Each row is a point. Examples show where two turns around zero, p and q, send a point. Write where each new point lands after one turn and then the other. Backwards means that the second turn is done in reverse. Each puzzle has new turns, and all numbers are rounded.
(in the rows, 128 means zero)

Turn p:
[ 95 152] -> [117  89]
[137 109] -> [143 143]
[153 123] -> [124 153]
Turn q:
[122  94] -> [163 128]
[110 152] -> [108 106]
[151 138] -> [114 149]
Where do these land?
q, then p: [144 109] -> [105 136]
q, then p: [107 155] -> [160 115]
q, then p: [125 109] -> [121 146]
p, then q: [165 137] -> [100 102]
p, then q: [ 98 131] -> [155 140]

Turn p:
[131 112 104] -> [102 122 139]
[151 130 159] -> [160 141 146]
[131 147  87] -> [110  87 125]
[103 101 151] -> [121 169 115]
[123 150 139] -> [147 122 113]
Turn q:
[122 155 140] -> [127 112 154]
[133 173 162] -> [128 118 184]
[115 101 135] -> [153 133 110]
[140 104 106] -> [118 144  99]
[145 132 125] -> [115 139 133]
[114 102 100] -> [128 122  88]
Where do these land?
q, then p: [109 121 116] -> [108 125 140]
p, then q backwards: [120  94 114] -> [161 141 115]
q, then p: [143 136 171] -> [173 135 133]
q, then p: [140 160 111] -> [120 155 102]

Turn p:
[116 128 132 110 113 123] -> [136 126 120 107 132 140]
[129  71 124  85 138 106] -> [183 105 124 112  85 129]
[128 141 154 104 155 159] -> [142 159 165 130 130 152]
[137 176 136 125  99 107] -> [121 122 123 111 185 122]
[137 120 129 147 101 136] -> [103 125 126 112 122 108]
[143 169  93 162 131 123] -> [105 140 104 164 162 102]
[ 98 118 119 112 166 136] -> [148 140 123 151 106 164]
[131 126 132 168 134 119] -> [100 108 132 150 126 119]
[133 102 133 140 115 143] -> [113 126 134 115 102 116]
Turn q:
[ 96 107  89 102 133 141] -> [149 139  92 136 128 172]
[140 128 103 118 133 165] -> [164 106 108 129 122 129]
[161 178 136 129 127 105] -> [140 140 169  96 115  96]
[118  97 112 128 117 155] -> [138 113  98 148 147 142]
[118 132 131 145 115 113] -> [118 148 134 137 138 118]
[102 124 164 110 118 132] -> [ 91 130 103 108 132 128]
[125 129 166 171 151  99] -> [ 82 134 161 154 109 108]
[165 131 123 119 130 115] -> [143 113 159 113 132 131]
Where do these land?
q, then p: [136 149 101 151 134 129] -> [118 112 142 127 151 101]
p, then q: [139 123 158  90 161 146] -> [114  94 139 100 128  87]
p, then q: [133 104 136 100 154 114] -> [130  94 145 123 153 112]
q, then p: [113 143 103 143  77 127] -> [145 130 133 175 164 118]
q, then p: [155 113 154 122 130 126] -> [138 114 137 119  99 148]
q, then p: [126 141 160 103 128 112] -> [148 135 120 105 132 160]
p, then q: [117 147  90 151  85 114] -> [156 162 122 145 112 172]
q, then p backwards: [120 126 109 136 110 143] -> [132 143 106 117 135 117]
p, then q: [113 108 140 156 172 139] -> [109 129 109 154 154  89]

Turn p:
[131 101 104 132 121  92 105 152 137] -> [100 151 132 143 158 133 165 126 123]
[115 120 134 107 125 137 128 168 129] -> [116 106 154 125 141 150 135 145 117]
[100 141 156 111 108 142 103 127 109] -> [131 122 152 147 118 166  97 120 137]
[117 124 143 152 116 153 157 109  99] -> [144 146 135 102  84 132 109 139 129]
[103 141 167 135 119 131 162 100 122] -> [166 125 120 132  84 143 116 148 140]
[176 143 112 128 128 106 143 100 160] -> [145 136  83 139 153  82 126 136 127]
[166 105  90 130 162 125 144  99 165] -> [123 126  85  99 154  77 151 126 152]
[136 156 162 140 142 130 122 135 121] -> [157 115 124 131 121 140 118 107 102]
[ 93 159 116 123 133 125 105 157 124] -> [111 103 163 160 119 132 135 109 117]
[132 146 146 134 103 155 164 105  96] -> [147 139 127 114  89 125  82 151 120]
[124 112 116 133 121 137  94 150 147] -> [119 134 159 127 160 131 142 113 137]
[143  87  89 109 159 104 108 133 127] -> [ 75 129 102 115 158 126 159 115 138]
Turn q:
[119 151 130 116 151 116 120 125 142] -> [159 121 152 128 120 131 128 134 122]
[143 152 129 114 120 156 152 120  86] -> [138 127  74 121 128 153 124 145 113]
[129  81 113 109 139  97 110 120 128] -> [112 123 146 126  92 112 104 115 165]
[156 109 128 126 138 114 120 152 145] -> [118 131 138 122 110  88 138 137 133]
[ 97 114 174 156 112 163 176 107 105] -> [115 103  91 136 203 151 123 133 149]
[129 103 111 120 148 135  94 156 145] -> [125 123 145 123 107  85 115 100 115]
[145 119 114  93 136  99 122 146 160] -> [139 153 155 125  97  95 115 144 137]
[157 114  95 125 133 124 120 118 158] -> [112 139 141 160  94 109 125 135 121]
[125 145 130 107  89 149 125 118 125] -> [118 151 119 118 139 153 105 138 103]
[ 98 162 126 155 126 146 151 118 109] -> [150 125 108 142 160 164 146 113 119]
[129 132 108 138 121  97 116 156 134] -> [130 155 145 117 111 117 153 111 135]
[110 153 178 178 123 141 130  99  99] -> [118  84 121 118 175 176 161 131 124]
Where do these land?
q, then p: [119 116 182 122 154 118 130 144 119] -> [115 107 102 118 167 148 154 143 136]
p, then q: [125 116 145 144 128  85 113 129 151] -> [140 126 101 166 134 129 154 142 122]
p, then q backwards: [ 90 153 139 150 118 137 104 116 167] -> [ 94 126 107 139 169  96 138 125 152]
p, then q: [133 122  90  85 102 142 168 147 112] -> [149 141 145  79 144 102 125  84 141]
p, then q: [149 141 102 131 124 136 158 139 115] -> [137 142 130  92 115 136 131 113 150]
q, then p backwards: [121 121  96 138 177 142 146 107 108] -> [109 170 151 117 153 105 122  99 142]
p, then q: [172 111 136  98 107 134 140 138 130] -> [160 115 123 109 101 101 125 102 114]
p, then q backwards: [124 154 124 141 134 129 109 118 154] -> [107 117 113 140 156 129 135 140 140]
q, then p: [119 135 117 113 138 132 139  93 103] -> [125 144 153 105 150 111 116 117 139]
q, then p backwards: [123 118 155 135 149 108  74 146 131] -> [111 129 111 143 158 178 132 155 131]
p, then q: [106 164 129 166 100 125 101 117 134] -> [102 112 144 128 138 158 169 158 119]
q, then p: [154  84 120 113 105 147 153 141 113] -> [ 98 125 147 173 126 105 155 115 140]
